Each row of a before or after table is a point. One or more steps were done to the points. Then noise was added and the rows were shuffled. The steps act on how far a point lies along the listed directions, d1 being the first. Write out the steps. A step turns or swaps two directions, mirrors them in a line or flattens them onto one, adds a multiple of one to another, or multiplies one. Angles are multiples of 10 degrees, from the lower direction toward the higher: turns from -170 to 170, lines from 10 to 170 but not 90. Use the fewest steps. Two steps may share a direction if one is a turn and the other turns, adds or multiplies; they go together, in the order done. Otherwise the lowest direction goes first.

Directions:
(1): [36 24]
(2): [-24  36]
Before:
[[-17 -16]
 [ 12 -12]
 [ 15 -23]
 [  6 -24]
 [ 20  38]
 [  9 -28]
 [-39 -45]
 [ 17  -5]]
After:
[[-62   0]
 [ -6  20]
 [ 41 -16]
 [  5  18]
 [ -7  26]
 [-27   0]
 [-16  20]
 [-14  25]]
Steps: mirror d1 and d2 in the line at 170 degrees

Directions:
(1): [10 44 42  7]
(2): [ 21  30 -41  28]
(3): [-11 -22  16  55]
Before, 14 rows:
[[-11 -14  -7  50]
 [ 16  26  -9  -6]
 [ 23  15 -30  -1]
 [ 19  24  -8  14]
 [-24 -20  23  -4]
 [  3  43  47  11]
 [-22 -39  28  12]
 [ 17 -26   8 -17]
 [  9  15  11  14]
 [-10 -10   2  41]
 [ 14  26 -25 -35]
 [ -3   1  -4  12]
 [ 13  31  -7  -7]
 [ 26  53 -27 -23]]
After (14 x 4):
[[ -5 -17 -20 -25]
 [ -7 -21 -29 -55]
 [ 28   8  12   1]
 [ -1 -27   6 -34]
 [-20 -27  22  37]
 [  9  20  20  46]
 [ -3 -17 -16 -24]
 [ -1  28   3  24]
 [ -4 -30 -10 -13]
 [ -1 -16 -18   9]
 [  4   4 -12 -51]
 [ -9  -7   5   6]
 [  0 -11 -60  20]
 [-15 -21  14  32]]
Steps: turn d1 and d2 by 140 degrees
